Each row of a before or after table is a point. One or more steps were done to the points. Then noise was added and the rows were shuffled. The steps act on columns, c1 being the first. Name the steps. A step turns or swaps two columns, mirrors them in a line or flattens them onto one, adds a multiple of one to another, or multiplies or shifts one. Angles are multiples of 10 degrees, from the lower column toward the higher: turns from -170 to 170, lines from 10 to 170 but not 90. Use the fewest steps. Two steps may share a column if one is a turn and the other turns, adds or multiplies; they go together, in the order done. Otherwise the lowest column goes first.

Before, 9 rows:
[[ -6  57 -15]
 [  1   0 -42]
 [ -3 -45 -24]
 [  6 -34  -9]
 [  9 -54  -7]
 [-58 -34  35]
 [ 28  22 -36]
 [  1  55  -9]
 [-23 -19 -19]]
After, 9 rows:
[[ -6 -26   7]
 [  2  38  14]
 [-10 -36   4]
 [ 64 -24 -25]
 [-34  15  33]
 [ -3  35  12]
 [ 17 -15  21]
 [ -3 -30  24]
 [ -9   1  40]]
Steps: turn c1 and c3 by -170 degrees; multiply c2 by 0.7

Before:
[[ -3  26   0 -19]
 [-35   5   3 -21]
 [-36 -94  13 -32]
 [-34  -2  -9 -30]
 [ 16 -10  -9 -20]
 [-29  26  -6 -17]
 [-30  16  30   0]
 [-35  11  26  -6]
 [  5  29 -11   1]
 [ 62 -10  64 -16]
 [-28   1 -10 -26]
 [-15  21  19  31]
 [ 21  28  12 -17]]
After:
[[ 27  34  20  -2]
 [ 21  52   1 -21]
 [ 25  23  20   0]
 [-66  97   9 -33]
 [ 40  32  -5 -17]
 [ 25 -14   8 -15]
 [-26 -37  45 -14]
 [ 26 -14  -6   1]
 [ 20  60  -6 -30]
 [ 18  52  -7 -27]
 [ 17 -23  14  32]
 [ 31  11  -1 -20]
 [ -9   6  -9 -21]]
Steps: add 1 times c4 to c1; turn c1 and c2 by -110 degrees; multiply c3 by 0.7

Before, 11 rows:
[[  5 -26  -3  -7  12  29]
 [-27  39  11 -16 -37  36]
 [ -6   5 -35  46  29 -42]
 [ 30  20 -23 -10  19   7]
 [-19 -41 -45  -4   3 -50]
 [ -5 -35  14  23 -15 -43]
 [ 27   7  47  32 -42 -32]
 [-31 -12 -20 -25  30   8]
 [-20  18  22 -16 -36   8]
 [ -2  17  -5  60 -32  12]
 [ -6 -41  27  37  32  15]]
After (11 x 6):
[[ 32 -21  19 -21  17  -4]
 [-36  -3  41  60 -40  33]
 [-28 -19 -11  10 -36  -4]
 [-18 -45 -20  10 -36 -29]
 [ 30   1 -17  26  29  38]
 [  4 -19  -1  83 -33  -8]
 [-15  41   2  34 -14  35]
 [-27  36   5  16  33 -24]
 [ 10  10 -36 -46  30 -10]
 [ 37  49 -35  -5   3  46]
 [  4  21   5 -14  13 -33]]
Steps: turn c1 and c3 by 70 degrees; turn c2 and c6 by 170 degrees; add -0.7 times c5 to c4

Before, 8 rows:
[[ 52  27  -5  36   0 -47  24  11]
 [  8   3  -6  24  -7  -4  22 -29]
 [-15  24 -20  15  45  33 -26 -52]
 [ 24  -9  13  20 -16 -26 -46  -3]
 [ 34  21  11  -3 -11  -1  -7 -15]
 [  2 -22  46 -17  -7 -34 -47  38]
 [-26   3 -41 -29  13  23 -35 -33]
 [ 20 -36 -36 -20  22  55 -25  51]]
After:
[[ 10 -30  59  13  -4  -6  55  38]
 [  6 -31  24 -26   4 -17  41  -1]
 [ 29  -6 -61   2 -11  29  57  51]
 [ 18   6  27 -58  40 -15 -43  10]
 [-10  21  -2 -26   5 -10 -21 -29]
 [ 26 -15   9 -17 -10  -6 -22 -18]
 [ -2 -31 -43  39  15   8  21 -34]
 [-22 -37 -35   2   6  47  -9 -51]]
Steps: mirror c1 and c4 in the line at 160 degrees; turn c2 and c7 by -120 degrees; multiply c7 by 1.3; turn c3 and c6 by 40 degrees; turn c5 and c6 by 70 degrees

Before (14 x 9):
[[ 45  39  26  -2   5  -4 -19  -5   5]
 [-12 -27  28 -15 -10  21  23 -13  22]
 [ 40 -24   2  12  -7  17  16  16  -4]
 [-13  26   8 -33   9   8 -29 -43  -5]
 [ 38  -5  39 -37  -3  29 -51   4   7]
 [-14  15  51   2  30 -18 -29  -1 -25]
 [-40  15  21  35   0   4  -6   6   1]
 [  7  13   3 -22   1  14  13  20  11]
 [-10  25  11 -18 -26  -5  13   3 -12]
 [ 26 -18  34   4  -2  34 -21 -17  -2]
 [ 30 -25  18 -14   5 -12 -26 -27   6]
 [-41  -8   9  -3 -31  16  14  10   9]
 [ -3  -6  18  48  15 -16  -9 -15   9]
 [ -1 -37 -20  20 -13   6 -14  18 -30]]
After:
[[  5 -37 -20  50   0 -25 -17 -15 -33]
 [  5   9  21 124  15 -46   9 -13   8]
 [-39 -13   6  -6 -28 -13 -16 -14   8]
 [-43   6  18  86   1 -23   1   1  -2]
 [ 35 -30  -1  31 -12  -7   1   7  -4]
 [-10  49   9 -82  21 -25  -9 -12  -5]
 [ 37  30  27  -7   9 -31  -1  44   8]
 [ 30   2  32   7  13   3 -13 -14   2]
 [ -2 -10  -1 -55 -11 -12   6  27  12]
 [ 33 -10  42 -92  30  -2 -25  12   4]
 [-19  13  51  10  34 -46   9   5 -29]
 [-13  14  12 -47 -21 -32 -17  17 -13]
 [ 41   7  17 -34  20 -44  -7 -24   1]
 [ -4  -3  31 -37 -18  -6   1 -34  20]]
Steps: turn c2 and c8 by 50 degrees; turn c1 and c8 by 20 degrees; multiply c4 by 2.5; multiply c7 by 0.7; turn c5 and c7 by 50 degrees; shift c6 by -30

Before:
[[ 43  24   4 -60  -9  23  -5  43   5   9 -47]
 [  6  -5 -23  -5  -6  24  -9  30  27 -14  31]
 [ -2  11  38  18  12  -4 -16   2  30 -60 -12]
 [ 13  20  12  32  28  29 -15  17  -2  -8  -1]
 [ 45 -13 -25   4   8   3   3 -36   1 -23  22]
 [-12  24 -71  -3  26 -34  -5  16  67  24 -27]
 [ 22 -23  10 -13  33  11  17  29  19  -3 -22]
 [  1  -1  16   9   1   9 -24 -12   5   9  15]
 [-50  12 -24  28 -42  13   3  -6  17   7 -19]
 [-36  -6 -14  32   4  52   2 -33  66 -23  35]
 [ -5  15 -12 -19  35 -12   2 -18  -6 -21  -7]
 [-16 -10 -28   5  -7  11 -41 -13  24 -36 -15]]
After (12 x 11):
[[  -3   21   15   34   67   -2   -6   20   -2   34    0]
 [ -40  -18  -24   -4  -16    6    0    2   28   32   31]
 [  -5   -7  -72   -2   66  -16    0   21   70  -49  -26]
 [   9  -31   12  -18   85   -1    1   49   18   10  -21]
 [ -16    3  -25   27 -106  -18   -4  -28   16    3  -14]
 [   6   -6   41   20   30   84   -4    9   31   44   -9]
 [  25   22    2  -60  -23  -25   11  100    3    9  -49]
 [ -20  -36  -14   29    9    6   -5  -76   65   61   33]
 [  15   18  -11  -18   89   37    3  -12   -6    6   -7]
 [  44  -17  -25    4   18   31   -2   -5   -1   20   20]
 [   1   -1   13   15    1  -17    0  -17    3   -1   17]
 [   9  -20  -30   14  -19   43   -3  -14   21   38  -12]]
Steps: add -1 times c11 to c1; turn c1 and c8 by 50 degrees; add -0.5 times c9 to c2; flatten c4 and c7 onto the line at 170 degrees; multiply c5 by 2.5; multiply c10 by 1.6; turn c6 and c10 by 120 degrees

Before (9 x 12):
[[ 22 -22   1  -3   0 -56 -35 -33  13   3  14   5]
 [ 16  24 -10   0  -7 -17   2   8  29  40 -43   7]
 [-24  25 -37  10  36  17   8  -6  -3   9   5 -20]
 [-34  -2 -39  42  18 -44 -49  35 -16  23 -33  28]
 [-26   3 -38  -8 -38   3  78  -7  73  43  15 -44]
 [ 31   9 -11  43  36 -10  21   8  29  12 -24   7]
 [ 12 -12  18  30 -19  29 -26  14  18   3 -54 -19]
 [-51 -10  12  36 -17  22   0 -31 -15 -40 -36   0]
 [  3  31 -10  13   3 -11  14  43  61  14 -21  -2]]
After:
[[ 16  49  -8   4   8   4   2 -33 -39  27 -28   2]
 [ 21 -43  -5  -3  -3 -81 -34  -3 -14  -3  39   2]
 [-52 -19  18  35  -4  18   0 -46  26 -31   9   0]
 [  3  63   5   3  14  23  15   3 -63  -5 -47  -1]
 [-27   6 -43  24  27  -6  80   9 -83  15  16 -17]
 [ 30  16  49   2  31   6  21 -16 -33   1 -22   4]
 [-27  52  18 -24  47  13   7   0   1  10   8  -8]
 [ 15 -22  15  34 -13  56 -26 -38 -18  -3 -38  -8]
 [-32  -4  27  14  52 -12 -49 -10   8  27 -46  11]]
Steps: multiply c2 by 2; turn c4 and c5 by 50 degrees; turn c3 and c5 by -70 degrees; turn c8 and c11 by -60 degrees; add -0.7 times c11 to c6; mirror c9 and c10 in the line at 100 degrees; multiply c12 by 0.4

Before (10 x 14):
[[ 30 -29 -16  21   0  -9 -21  11  21 -27  17   5  -7  31]
 [-22  -1 -16 -22   7 -11 -23 -33  15 -29  23   9 -18 -10]
 [ 26  23  48  13  15 -23  34  32 -12  27  22  -4 -26  12]
 [-15   4  30 -42  22  -2 -28  -8 -29  12  -5  -4  11  -8]
 [-21  -6  46  28 -25 -14 -21  34 -49 -11   7  -7   9 -35]
 [-11 -15 -23  -1 -20  20  -6 -36  -5  -5  -2  16  -9   5]
 [-11 -54  31   0  -6 -25 -10 -29 -42   6 -27  12 -52 -37]
 [ 30 -32 -24 -16  14   2  39  35 -35  -7  -7 -12  16 -27]
 [-39   6  47  21  20 -30  25 -18 -15  31  24  46 -33  29]
 [ 33 -24  -8   4  32   6   5  -9 -35 -25  32  -7   8   5]]
After (10 x 14):
[[ -26  -10  -52   22    1   43    1  -15   27  -29   29  -36  -37   42]
 [  20   40  -56   13   -1  -11   -4    4   23   12  -15  -21  -29   33]
 [   5  -11   24   19   -3    3   11   29    9 -123  -39  -10   -6   -9]
 [  25  -57  -24    1  -27    7   27   23  -10  105   43  -27  -43  -15]
 [  12   21  -27   27  -19   -9   41   26   27   73   47  -13   17  -28]
 [  47    6    1  -15   19  -10  -46   49    7   60   11    6    5  -22]
 [  -7  -39   25   -4  -24   17   -5  -10    2  -20   10   14    2   -2]
 [  41  -24    1    6   32   -4  -10   12   43  -49   -3    9   -8  -21]
 [   7   -3  -10  -41   24   -2   41   -9    4   40   32   -3    1    9]
 [ -32  -23   26  -21   -3    8   14  -18   18  -17   -3  -14  -18  -29]]
Steps: turn c9 and c11 by -110 degrees; turn c1 and c11 by -40 degrees; turn c2 and c8 by -50 degrees; turn c3 and c7 by 150 degrees; turn c5 and c13 by -30 degrees; mirror c6 and c12 in the line at 40 degrees; turn c10 and c14 by 60 degrees; multiply c10 by 3

Before, 13 rows:
[[  5 -13   2  34  13 -11  40  -4 -16  18 -22  33  28  16 -14 -16 -23 -36]
 [-15   7 -34   9   7  13 -20 -29 -25 -35 -14  -9  47   2 -10  31  14 -26]
 [ 27 -15 -27   1  24 -13  -8  -8  32 -11  14  14  32 -26  25  16  18   1]
 [ -2 -26   3  31  22 -22 -15 -27  30   3   8  29  28  -7 -19  -1 -41  -7]
 [-30 -17  18  -7  49 -18 -17   7  13  -4  20   7  10 -16 -42 -26  23 -44]
 [ 24   0 -39 -24  -4 -28  -6  -5 -11  14 -13  12  -5  45 -20  -8  11  -4]
 [ 29  22  12 -26  33  18 -12  -5 -23 -29 -40  14 -10  -3 -35  -7   1   4]
 [-37 -29  15 -17  26 -19  16  -9 -28  -3 -22 -26  22  -5  11   5  20 -26]
 [-31  21 -24  12 -11  22  -2 -14  20 -21 -18  17  47  23 -39  36 -20 -29]
 [ 23 -16  29  35  23  -6   5  20  27   1 -24  18  17  41  21  -5  -9  13]
 [  7  18 -39  15 -11  14  -5 -15  32  22   6 -28  -4  26   9 -11  -7  20]
 [-26  -8 -34  14   8  19  28  31 -22  -5 -35  22  23  34   1   4  -3  14]
 [  0  30  -9  15  -3 -14   6   6  -5  13  -5 -35  30   4  20 -23 -28 -20]]
After:
[[  4  35  11  10  -3 -14  19  22  15  -7  -3  28  28   6  20 -23 -28 -19]
 [ -8  35 -35   9   8  13 -62 -18  28 -34 -10  -1  46   3  -9  32  17 -29]
 [-25  35 -19  10 -11  21  -3   6 -26 -27 -10 -11  46  22 -37  36 -22 -28]
 [-34 -23  -5  -9  47 -18 -51  -4 -15  19   4   2  11 -15 -41 -26  23 -45]
 [ 21  -9 -12   1  22 -12 -27 -17 -33 -28  10  -4  31 -23  29  16  17   2]
 [ 28 -23  12 -27  -5 -29 -19  -5   6 -40  -3 -15  -8  47 -21 -13  13  -3]
 [  5  36  22  14 -11  11 -12   3 -20 -40   4  39  -4  25   8  -8  -7  19]
 [-13 -11  -7  14  10  20  86  22  10 -34 -16 -31  24  35  -1   6  -3  11]
 [ 27   7  -2  34  23  -7  14   5 -28  28  -6  -8  16  42  20  -5 -10  13]
 [ 41  -7 -27 -27  32  18 -34  10  16  14  -8 -17  -8  -5 -34  -5   2   7]
 [ 14  26  18  38  13 -14 120 -14   3   0  -9 -36  28  14 -12 -14 -21 -39]
 [ -7  27   4  32  21 -22 -47 -40 -39   3   2 -17  28  -9 -17  -3 -39  -5]
 [-31 -33  -2 -18  25 -20  47 -26  36  13 -15  15  22  -5  12   1  19 -29]]
Steps: turn c1 and c11 by 20 degrees; multiply c11 by 0.4; turn c2 and c8 by 40 degrees; add 1 times c4 to c2; swap c3 and c10; multiply c7 by 3; turn c9 and c12 by 160 degrees

Before (10 x 20):
[[ 12 -39  35  29 -23  36  29 -53 -12  38 -15  13  -4  41  24 -53  -3 -13
    7 -24]
 [-19  -4  50  33 -25 -31  47 -32   9  13  11  -4 -24   2  33 -16  29 -16
    1  -9]
 [-22  41 -28 -11  26 -26 -12  19 -41  42 -14  -9  -2 -11 -10 -51 -15  -4
   50  20]
 [-17  13  25 -32  10  37  38 -17 -13 -22  18 -17  45  35   2 -45 -20   1
   27  26]
 [-19 -23  -8  17  24 -22 -20  10  18  -6  19  69  18 -13 -12  12  30  -9
  -22 -14]
 [ 20  38   5   5  34   2  -6  24 -48  41  27  51  54  55  19  25  14  32
   38  13]
 [-54 -34  21  24 -13  19  -7   9   1  28 -45 -10  48   7  -9 -35  35 -39
  -28  30]
 [  7  35 -19  26  -6 -26 -15   8  20   8  20  -2 -23   6  33  -3  -1 -42
   49 -23]
 [-26 -24 -29 -16  23 -11  31 -43 -11  35 -54  -5  38  -9  39 -26  50   5
  -16  28]
 [-22 -26  -5 -32  46  44 -33  28  26   8  32 -14   0 -11 -30  17  20 -35
  -21  27]]
After:
[[-21  40 -28 -22  26   0 -13  19 -44  45 -18  -3  -1 -11  -9 -50 -15  -6
   50  35]
 [ 12 -38  34  59 -23  -2  32 -54 -12  39  -3 -21  -4  40  23 -53  -3 -13
    6 -37]
 [-19 -25 -10  34  24   1 -22   9  19  -8  61 -40  17 -14 -12  11  30  -8
  -21 -24]
 [-54 -34  20  48 -15   1  -7  10   1  28 -41 -21  48   6 -11 -35  36 -40
  -27  48]
 [-22 -25  -4 -64  47   1 -33  30  25   7  15  32   0 -11 -34  15  19 -34
  -21  41]
 [ 21  38   8   9  35  -2  -5  24 -48  42  55 -22  55  56  19  26  12  32
   35  21]
 [  7  36 -19  52  -3   2 -16   7  22   8  15  15 -24   5  33  -4  -2 -44
   49 -38]
 [-26 -24 -27 -33  21   0  31 -43 -11  36 -45 -29  38  -9  39 -25  50   5
  -16  44]
 [-17  13  26 -63   8   0  37 -17 -13 -21   1  24  45  36   4 -46 -20   1
   27  42]
 [-18  -3  48  69 -24  -1  47 -31  10  13   6   9 -22   2  32 -16  31 -15
    1 -15]]
Steps: multiply c4 by 2; multiply c6 by 0; mirror c11 and c12 in the line at 20 degrees; multiply c20 by 1.6

Before, 8 rows:
[[ -15   25    6   17    3   27   33  -12  -13    4   16   -7    8  -14
  -121   -8    5    2    7    1    2   -5   27    4]
 [  31  -19   -7   24    5  -20   33   41  -12    4   17    7  -21   -1
    -3    7   -2    1   14    6    4  -27  -21  -13]
 [  20  -21    7  -11   14   -4   28    9   26    5   18  -19   -4   19
    33   16   -3   -2   21  -10  -10   10   -8   28]
 [  12   14  -67  -17    9   31   -6  -13  -15   37   14  -16  -20   37
     5   -2  -19    0    8   -7  -11   18   18   -9]
 [   3  -11    4   19    4    6   34   -4    4   16  -19  -21   -4  -12
    31   -7    5    1   -3   -8   -5  -51  -40    0]
 [  16   16   12  -56   20    9   24  -28  -15    1  -44  -18  -27   41
    18  -12   21   25    0   -4  -10  -14   13  -10]
 [ -26  -11   14   13  -43   20   21  -10   -9   17   10   53   14  -18
    12    0   16   43   14    9   25   13   20   -7]
 [  26  -11  -21   26    8    5  -19   22    8   13   -5  106   32  -19
    32    3  -11    5   21  -10   13   10   16  -10]]
After:
[[  20  -20    6    9  -22   -5   26  -14   28    7   17  -19   -8   27
    34   -7   -1    8   21   -9   -9   12   -8   19]
 [  20  -18   -9   -8   -9  -22   53    3  -12  -25   19    8  -12  -14
    -7    1   -1   32   13    9    3  -29  -20   -2]
 [ -11   27    7   -5    2   27   10  -32  -12  -14   18   -8    8    3
  -119    7    3  -24    5   -4    3   -2   27  -12]
 [ -21  -11   12   10   32   20    2  -25   -9  -23   10   55   43   -9
    12  -19   19    3   15   25   25   13   19  -20]
 [  17   12  -69   39   -8   30  -14   -4  -14   -2   15  -13  -13   -8
     8    2  -23    2    9  -11  -11   19   19   37]
 [  26   20    9   28  -10   10   -6  -38  -14   51  -42  -18    3  -13
    20   16   24   29    1  -14  -12  -12   13   42]
 [  20  -12  -21   -1   -9    7    5   30    7  -33   -5  107   24  -10
    33   -3  -12  -32   20  -10   13   10   17  -18]
 [   4  -10    5    3    0   10   19  -30    4  -24  -20  -22   -2   -1
    28    4    8   30   -3  -10   -4  -51  -40  -10]]
Steps: add -0.3 times c8 to c1; turn c7 and c8 by -50 degrees; turn c4 and c10 by -120 degrees; turn c5 and c16 by 140 degrees; turn c16 and c20 by -30 degrees; turn c13 and c18 by -50 degrees; add -0.7 times c23 to c18; swap c14 and c24
